Each point is reached from the start by the listed moves, each made once or not at all, plus a little noise. Say if it took an odd or an even number of moves. Then give how often each move was made.
(in the rows, 128 means zero)

Moves:
(1): [133  85 180]
(2): [108 106 144]
(3): [147  86 136]
Start: [114 142 132]
Points:
[121  99 185] => odd (1, 0, 0)
[139  58 192] => even (1, 0, 1)
[ 99  79 201] => even (1, 1, 0)

Moves:
(1): [166 139 109  89 134 136 101 135 108 128]
(2): [124 143 129 129 122 129 125 147 127 161]
(3): [ 93  73 126 107 165 140 140 135 151 144]
(4): [ 84  84 153 119 139 102 131 166 157 119]
(5): [101  54 170 121 109 192 172 165 167  90]
(6): [142 146 134 145 124 144 116 121 139 128]
(7): [177 141 113 177 103 117  99 131 122 168]
(8): [155 161  90 148 128 150 131 127 112 114]
(9): [115  95 131 123 118 163 101 153 100 120]
Start: [140 138 124 160 101 117 125 131 150 149]
Points:
[205 121 137 182  53 196  96 187 172 189] => odd (1, 1, 0, 0, 1, 1, 1, 0, 0)
[202  83  99 173  97 223 119 176 181 151] => even (1, 0, 1, 0, 1, 1, 1, 1, 0)
[238 194  92 185  73 131  55 152 128 225] => even (1, 1, 0, 0, 0, 1, 1, 0, 0)
[107  25 134 193 102 180 157 229 224 176] => even (0, 1, 1, 1, 1, 0, 1, 1, 0)
[143 117  94 129 103 154  72 222 112 153] => odd (1, 1, 0, 1, 0, 0, 0, 1, 1)

Moves:
(1): [124 121 133 146 108 114 119 129 126 135 135 140 131 128 126 109 133 122
 116]
(2): [136 108 121 126 118 138 129 144 161 129 122 102 118 126 111 154 132 106
 134]
(3): [ 99 108 107 129 137 109 113 109 160 120 136 149 131 131 114 120 126 133
 114]
(4): [128  97 149 137 148 118 127 125 125 158 138 112 128 124 155 155 146 117
 113]
(5): [134 139 124 128 130 130 134 147 130 127 122 125 137 137 134 117 128 141
  91]
(6): [117 127 120 124 126 139 114 121 138 121 144 146 118 122 116 141 128 138
 122]
(7): [127 130 137 124 130 126 127 133 146 128 142 133 107 137 139 117 118 135
 127]
(8): [ 92 121 125 125 126 115 125 145 142 124 137 139 128  99 148 121 101 119
 120]
(9): [113 103 143 103 120 144 138 144 149 156 108  95 116 123 117 134 123 132
 137]
(10): [111 159 144 149 129  99 144 145 147 123 121 121 153 132 111 136 113 131
 114]
(11): [139 116 108 118 130 130 134 131 120 124 144 144 107 115 128 129 124 119
 110]
(12): [113 136 148 119 106 120 157 122 131 119 124 118 147 116 151 124 135 112
 125]
(13): [172 144 139 122 124 121 111 122 131 101 100 128 128 126 106 114 115 133
 119]
(14): [113 103 138 104 139 132 118 142 138 119 138 115 120 117 116 116 124 138
 138]
(15): [139 133 152 111 145 145 115 117 130 137 120 144 139 111 109  92 131 141
 147]
(16): [120 134 138 125 128 121 120 130 113 136 128 143 130 138 144 123 128 117
 117]
(17): [122 118 145 127 139 125 129 134 121 134 111 142 131 121 144 130 130 129
 123]
(18): [129 157  99 120 118 117 120 129 111 112 138 117 100 147 135 131 147 130
 116]
Start: [108 128 131 127 117 121 120 114 126 137 122 135 115 115 129 156 108 118
 121]
Points:
[ 14  85 164  84  67  94 144 206 214 140 138 118 113  61 123 151  67  87
  40] => odd (1, 1, 0, 0, 1, 1, 0, 1, 1, 1, 1, 1, 0, 1, 0, 1, 0, 0)
[ 84  38 129  69  82  94  89 124 204 120 141  92  51  85  95 172 131  84
  55] => odd (1, 1, 1, 1, 0, 1, 0, 0, 1, 0, 1, 1, 1, 1, 0, 0, 0, 1)
[ 86  85 118 127 116  65  83 119 160 107 121 211 100  73 127 109  70 103
  54] => even (1, 0, 1, 0, 0, 0, 0, 1, 0, 0, 1, 0, 1, 0, 0, 0, 1, 0)
[ 89 106 104 106  96  55  67 141 180  99 132 192  45 106 145 122  86  80
  38] => even (1, 1, 1, 0, 0, 0, 1, 1, 0, 0, 1, 0, 1, 0, 0, 1, 1, 1)
[ 86 137 144 104 132  48  90 162 132 113 143 132  84  92 149 161  81  96
  42] => even (0, 0, 0, 1, 0, 0, 0, 1, 0, 1, 1, 0, 1, 1, 0, 1, 0, 1)
[ 53  42 158  31 112 150 115 133 249 138 148 127  62  62  79 129  95 117
 116] => odd (0, 1, 1, 0, 0, 1, 1, 0, 1, 0, 1, 1, 0, 1, 1, 0, 0, 0)
